Each row is a point. To make a cloud, some directions were put in groups of two or more. Within a group, all points are equally far from the middle, so they leave a hole (a ring in 2 directions, a hollow ball in 3). The other directions are filled evenly. Then the cloud was stretched, turned, moved and blurred a little. How many holes are there, and how many directions does each take, smallest first?

Cloud (20 x 3):
[[ 2.69 -1.85 -3.23]
 [ 3.05  0.35 -2.14]
 [-0.99 -0.32 -3.59]
 [-2.44  2.90  0.43]
 [-2.97  1.00 -1.27]
 [ 1.01 -1.17  0.62]
 [ 0.29  1.02  2.38]
 [-3.89 -1.72 -3.93]
 [ 0.94  3.47 -0.46]
 [-0.08  3.20 -1.61]
 [ 2.38 -1.98  0.47]
 [ 0.66 -1.79 -2.35]
 [-3.23 -1.26 -3.81]
 [-1.90  3.17  1.76]
 [ 3.87  2.29  0.71]
 [ 2.02 -2.31 -1.31]
 [ 0.99  1.39  1.05]
 [-3.51  0.32 -3.26]
 [-1.96 -1.40 -1.25]
 [ 0.66 -3.05  2.38]]
Holes: 0

Cloud (27 x 4):
[[-2.52  0.92 -0.75 -3.63]
 [-1.78 -1.40 -3.61 -0.85]
 [ 0.61  2.95 -1.83  2.75]
 [ 1.01  3.15 -3.28  0.79]
 [-4.09  0.68  0.66  1.17]
 [-0.82 -1.81  1.94 -1.11]
 [ 1.36  2.50  2.29  0.46]
 [-1.02 -1.93 -0.66  2.45]
 [-2.26  2.43 -1.14 -3.53]
 [-4.03  1.37  1.06  0.87]
 [-2.67  0.76  0.69 -3.31]
 [ 0.31  3.65 -3.31 -0.34]
 [ 2.27 -0.24  1.35 -1.59]
 [-2.88  1.81  1.34 -2.77]
 [-0.13  3.46 -1.81  2.55]
 [-2.60  2.06 -3.23 -2.00]
 [-2.93  0.32  1.56 -2.36]
 [ 1.60  1.66 -2.55  2.35]
 [ 2.64 -0.06 -2.52 -1.33]
 [ 2.58 -0.23 -2.93 -0.98]
 [-0.57  3.55 -1.02  2.70]
 [-3.93  1.69 -1.43  1.66]
 [-2.18  3.43 -2.73  1.25]
 [-2.81  1.15 -3.49 -1.68]
 [ 2.78  0.43 -0.14 -2.16]
 [ 0.11  3.59 -3.23  0.84]
 [-3.86  1.85  1.47  0.62]]
Holes: 2 (2, 2)

Cloud (53 x 6):
[[-2.37 -4.06  1.22 -1.40  0.43  1.92]
 [-3.14 -0.30 -2.42  1.51 -0.60  3.92]
 [ 0.48  0.89  3.05  1.20  3.16  1.54]
 [ 3.56 -0.84 -0.12  4.66  0.04 -0.51]
 [-3.21  1.80 -3.11  1.05 -2.17 -0.94]
 [-0.51  2.85  2.49  1.85  1.14 -2.57]
 [ 2.68 -1.19 -0.08 -2.20  0.18  3.19]
 [-0.65  2.46  2.37  1.70  1.86 -2.50]
 [ 0.70  2.76  2.39 -0.09  0.85 -2.77]
 [-2.30  1.84 -1.42  4.42 -0.04 -1.93]
 [-0.45  3.07 -1.35 -2.03  0.01 -2.10]
 [-1.86  0.16 -1.08  4.78  2.15  1.19]
 [ 3.75 -0.33 -1.34  4.12  0.01 -0.44]
 [-0.21  2.14  0.92 -3.04 -1.40  1.95]
 [-0.88  3.00  1.89  3.37  0.69 -2.31]
 [ 0.96  2.32  2.69  2.75 -3.45  2.00]
 [ 1.76  3.04 -2.54 -0.34 -1.28 -1.47]
 [-1.95 -3.57 -2.70 -0.43  1.00  2.24]
 [ 1.86 -1.95  3.86  1.50 -1.58  2.83]
 [-3.08  0.06 -2.01  2.25 -0.76  3.98]
 [-0.73  3.47 -2.56 -0.79 -1.38 -0.90]
 [ 1.59 -3.58  1.29 -0.21  1.17 -2.64]
 [ 3.34  0.08 -2.11 -0.38  2.07  1.21]
 [-1.97 -3.18 -1.22  3.92 -0.83  3.12]
 [-3.67 -1.21 -1.85 -2.06 -2.52  0.63]
 [ 1.85 -0.52  1.63  3.31 -3.50  3.40]
 [-2.35 -4.10  2.26 -0.16  0.77  1.74]
 [ 3.61 -2.02 -1.92 -0.55  1.19  1.40]
 [ 3.43 -0.25 -2.11  2.05  0.90  2.63]
 [ 1.07  2.15  2.02  3.79  2.13 -0.88]
 [ 1.72  0.02  0.78 -3.04 -2.92  1.18]
 [ 1.64 -0.39 -1.71  0.88 -4.75  1.34]
 [-2.29 -0.54  2.17 -0.11  3.00  1.80]
 [ 3.23  1.40 -2.80  1.42  1.10 -0.48]
 [ 1.85 -0.17 -1.09 -2.27 -3.72  0.38]
 [ 1.69  2.93  2.26  3.22 -1.30 -2.02]
 [ 2.20  0.93 -2.33  1.14  1.69  3.05]
 [ 1.49 -0.35  3.70 -1.02 -2.70  1.58]
 [-0.88  0.90  3.34  0.37  1.71  2.99]
 [-0.13 -2.19 -1.98 -1.65 -2.65 -2.79]
 [-2.71  0.68  0.87 -0.61  1.42 -3.38]
 [-3.24  2.60  1.64  3.14 -2.53  1.24]
 [-0.14 -1.89 -2.71  3.37 -2.16 -2.51]
 [ 0.37 -3.01  3.25  2.51 -2.82  2.56]
 [-2.88 -1.82  2.76  1.14 -3.36 -1.30]
 [ 1.20  2.62 -1.63 -1.63 -2.82  0.54]
 [ 1.06  2.93 -2.49  3.02  0.88 -0.93]
 [-0.45  2.36 -0.04  4.73  1.76 -0.84]
 [ 0.19 -4.06  1.64  4.27 -0.15  1.84]
 [-3.63  0.56 -2.52 -1.55 -2.10 -0.87]
 [-2.88 -3.09  3.00  0.07 -2.08  1.43]
 [ 3.36 -2.19  1.67 -0.60  1.84 -1.07]
 [ 1.95  0.17  0.44 -1.89  2.41  2.42]]
Holes: 3 (2, 2, 2)

Cloud (56 x 6):
[[ 1.41 -1.16 -0.31  0.56  4.10 -0.90]
 [ 2.85 -2.91 -3.16  0.52 -1.35 -0.11]
 [ 0.14 -2.83 -2.66 -1.70  0.98  2.56]
 [-4.05 -0.06  0.68  2.61 -0.50  2.62]
 [ 1.92 -3.07 -3.05  1.12 -2.11  1.52]
 [ 3.85  2.92 -1.07  0.46 -1.07 -1.92]
 [-0.79 -2.48  0.12  0.67  3.50 -1.97]
 [ 0.29 -1.75 -3.14  1.54 -2.05 -1.64]
 [ 3.97  1.17 -1.36 -1.41 -1.08  2.70]
 [-3.23 -2.25  0.70  2.98  0.34  2.89]
 [ 1.90 -2.24 -0.79  2.40 -1.01  4.19]
 [ 3.19  3.45 -1.01  1.87 -1.30 -1.61]
 [ 0.20 -3.17  0.62  2.69 -0.15  4.04]
 [-1.36 -0.06  1.81  2.06 -3.81 -1.38]
 [-1.82  2.65  3.96  0.18  1.61 -0.98]
 [ 0.17  4.42 -0.82 -0.79  1.24  1.69]
 [ 0.02  3.48  0.99  1.94 -0.71  3.79]
 [ 2.81  1.54 -1.53  0.29  0.20  4.06]
 [ 4.26  0.21  1.16 -2.76 -0.53 -0.66]
 [ 4.03  0.31 -1.05  1.02 -2.25  2.78]
 [ 3.48  2.32  0.42 -1.54 -0.51 -2.70]
 [-0.15 -3.79  0.66 -1.45 -0.54 -2.70]
 [ 3.26 -2.33  0.37  3.51 -2.27  0.42]
 [ 3.82 -0.26  0.61  2.37 -2.84  1.58]
 [ 1.39  0.79  3.68  1.92  2.60 -1.23]
 [ 2.64 -0.90 -0.36 -1.96  2.46  2.67]
 [ 0.11  4.75 -0.60  1.85  0.32  1.90]
 [ 0.80  1.48  3.39 -2.00  1.92  2.04]
 [-0.97  1.98  2.60  2.80 -2.72 -2.15]
 [ 0.49  0.69  4.23 -1.53 -1.88  1.70]
 [-1.88 -0.66 -1.45  4.43 -1.11 -1.47]
 [-1.96  3.96  0.94  2.60 -0.58  2.16]
 [ 2.77  0.50  4.10  1.22 -1.02 -2.16]
 [ 1.43  0.44  4.19 -1.60 -0.83  2.09]
 [-2.39 -3.91  2.09 -0.78 -0.12  2.05]
 [ 0.09  1.96  3.38  1.34 -0.30  3.52]
 [-2.32 -0.77 -1.44  4.72  0.04 -0.33]
 [ 3.89  1.58 -0.26  3.24 -2.18 -0.72]
 [-2.22 -2.30  2.51 -2.48 -1.11  1.00]
 [ 0.84 -2.30 -0.66  0.80  3.06 -2.72]
 [-1.13 -3.42  2.12  1.58  2.61  2.04]
 [-1.16 -2.87  1.28  4.63  0.31 -1.85]
 [ 1.63  1.79  3.84  0.08  0.18 -3.26]
 [ 0.58 -2.88 -2.95 -1.40  0.39  2.66]
 [ 2.23  0.72  4.23 -0.29 -1.81 -1.77]
 [ 1.97  2.98 -1.33  1.15  1.30  3.09]
 [-2.66  0.11 -0.68 -0.65  2.36 -1.82]
 [-0.60  2.10  4.31  0.09  1.26  1.94]
 [ 3.29  2.13  0.05  1.38 -3.59  0.76]
 [-0.07 -4.82  1.24 -1.76  0.74  1.53]
 [ 0.82  0.90  4.14 -0.60 -2.12 -2.31]
 [ 3.35  1.65  0.79 -2.88 -1.30 -1.37]
 [ 0.51 -1.07 -2.92  4.15  0.74 -0.95]
 [-1.64  1.18 -1.76 -2.67 -0.68  2.41]
 [-2.50 -2.19  0.16  3.93  0.90  2.54]
 [-2.91  2.44  3.45  2.45  0.07 -0.82]]
Holes: 3 (2, 2, 2)

Cloud (72 x 8):
[[-0.56  2.50 -0.56  0.41 -1.49 -1.87  3.11  1.49]
 [-0.95  2.34  1.20  5.26 -4.21 -0.74 -1.50 -2.14]
 [-1.57 -2.23 -1.81  3.39 -1.20 -0.01  3.84 -0.63]
 [ 0.01 -0.51 -1.51 -1.08  3.62 -2.92  1.13 -4.23]
 [-2.65  2.98 -2.18  2.37  0.26  1.63 -0.23 -1.04]
 [ 2.20  1.88  1.15 -1.27  0.30  2.42 -2.51 -0.29]
 [ 1.58  0.45  0.68  4.88 -1.03  5.25 -2.68 -0.16]
 [ 2.96  2.61 -3.29  0.11 -1.22 -0.69  0.47 -0.13]
 [ 4.03  2.75  2.63  1.11 -0.11 -2.04 -4.33 -0.94]
 [ 2.78  3.38 -2.18 -0.57  1.17 -4.41 -1.58 -2.29]
 [-0.75  0.64 -0.26 -1.17  3.04 -0.90 -3.34 -1.30]
 [ 0.43 -2.52  1.55  1.03 -3.30  2.25 -0.47 -0.90]
 [ 1.20 -1.43 -0.59  4.52  3.71  0.74 -3.07 -1.95]
 [ 2.19  0.19  3.92  3.21 -1.22 -4.13  2.64  0.12]
 [ 1.56 -2.35  2.83  5.53 -0.46 -1.24 -2.28 -0.24]
 [-2.16 -0.33 -2.09 -1.92  1.86 -2.11 -0.24 -0.12]
 [-0.63 -1.89  4.05 -2.99  0.79 -3.75  0.09  0.84]
 [-0.96 -0.61 -0.61 -1.80 -2.99 -0.26  0.03 -1.99]
 [-1.20  2.98 -5.08 -0.77 -0.03 -0.89  0.42  0.62]
 [ 0.73  4.12 -1.78 -0.54  4.42 -0.48  0.39  2.50]
 [ 0.18  3.66 -0.67  4.65 -0.15  3.03  1.57 -1.72]
 [ 3.08 -0.12 -2.59  0.41 -4.34 -2.19  2.01 -1.12]
 [ 1.47 -2.22 -1.30  0.68  2.52  1.03 -1.84 -2.55]
 [ 0.49  3.60  1.53 -2.28 -1.35  1.10  2.64  0.26]
 [ 0.74  0.25  1.01  2.58  5.12  1.01 -2.41 -0.81]
 [-1.81 -1.17  1.98  2.10 -0.46 -2.36 -1.50  1.63]
 [ 0.69 -3.39  3.49  3.23 -0.02 -0.23 -0.35 -2.13]
 [-0.34 -0.44  4.58  3.56  3.64  0.63  1.34  0.98]
 [-0.24 -1.97 -1.87  2.01  0.01 -2.94  0.56 -1.80]
 [-0.72  0.48  0.25  4.37  0.64 -1.30  1.57 -2.91]
 [-0.36  2.22  3.37  2.50  1.65  1.42  3.84  1.32]
 [-1.55 -1.44 -1.12  2.11 -2.73  1.88  3.29 -1.43]
 [ 1.25  3.97  2.84  2.75  0.48  0.62  0.16 -0.25]
 [-2.36 -1.09  0.67  4.44  1.15 -2.50  2.58 -1.19]
 [ 4.45  1.82 -2.68 -2.22  0.35 -0.79  0.58 -1.35]
 [-0.91 -0.34 -3.14  2.08  1.43  0.63  0.72 -2.19]
 [ 2.20  4.66 -1.11 -1.39  2.36 -0.69 -0.43 -1.57]
 [-0.60  3.60  1.61  2.75 -2.88 -1.83  0.79 -0.39]
 [ 3.41 -0.20  2.45  2.91  3.54  0.29  3.13 -2.73]
 [ 3.38  1.19  0.86  2.19  1.11  0.61 -4.77 -1.13]
 [-1.65 -1.21 -0.85  4.73  1.77 -1.48 -0.93 -0.38]
 [-0.25  0.06  0.74 -2.04  1.24 -2.11 -2.54  1.40]
 [-2.57 -1.53  2.00 -2.11 -0.16  2.31  1.96  0.77]
 [ 1.56  1.18  0.11  0.91  5.55 -3.31  0.81  2.19]
 [-2.34  0.48  0.29 -2.02  3.30 -0.71 -0.13 -2.72]
 [ 1.00 -3.24 -3.36  3.04  2.33  2.31  0.15  1.24]
 [-3.15  1.41  3.46  6.02  0.34  0.74 -2.73 -0.47]
 [ 1.71 -2.14  2.52  3.37  2.68 -3.52  2.94  2.57]
 [-1.06  2.28  0.47  4.87  0.05  1.17  1.10 -3.10]
 [-2.61  1.96 -4.11 -2.82 -0.46 -1.86 -0.08  1.15]
 [-2.46  2.22 -0.92  1.42 -4.08  0.85 -1.81 -0.13]
 [ 0.00  1.27  1.96  0.16 -0.07  3.59  1.21  2.31]
 [ 0.66  1.30  1.83 -1.04  5.03  0.37 -1.85 -0.43]
 [ 4.07 -1.71  0.36  1.02  1.60 -2.79 -3.53 -0.92]
 [-3.47  1.86 -1.92  2.77  0.06  2.36 -0.79  0.21]
 [ 1.36  1.15  1.79  1.25  3.26 -2.50  2.50  1.35]
 [ 1.53  0.49  2.32 -3.46 -0.46 -1.70  3.00  1.80]
 [ 1.48  3.31 -1.06  2.87 -2.93 -0.07 -1.53 -3.21]
 [-2.68  2.29 -4.88  1.85  1.25  2.28 -1.08  0.29]
 [ 3.42 -3.83  0.84  3.67  1.84 -0.57  1.35  0.42]
 [ 0.32  0.34  0.84  0.99 -3.40  1.01 -3.06 -4.10]
 [ 1.59 -3.85  0.65  0.67 -2.66  2.27  0.59 -0.56]
 [ 1.63 -0.16  2.14 -2.39 -0.31  1.12 -1.58 -0.65]
 [-1.62  4.90  1.96  2.19  1.12 -2.47 -0.75 -2.25]
 [-0.60 -0.72  5.05 -0.53  2.94  2.06  0.73 -1.79]
 [ 3.79 -3.05  0.64  3.81 -0.89  1.10  1.52  0.77]
 [-2.57 -0.20 -2.63  2.49 -0.13 -3.13  1.61  1.44]
 [-1.05 -0.59 -0.96  2.26  4.41  0.85 -0.55  2.47]
 [ 2.32  2.16 -1.28  3.35  0.17  0.81 -0.19  2.61]
 [ 0.79  4.66  2.27 -0.27 -1.37 -2.18 -0.19  1.04]
 [ 0.47  2.93 -0.31 -0.63  1.33 -2.84  2.03 -0.22]
 [ 0.67 -3.42 -2.68 -0.12 -1.16 -2.54  0.35 -1.44]]
Holes: 1 (2)
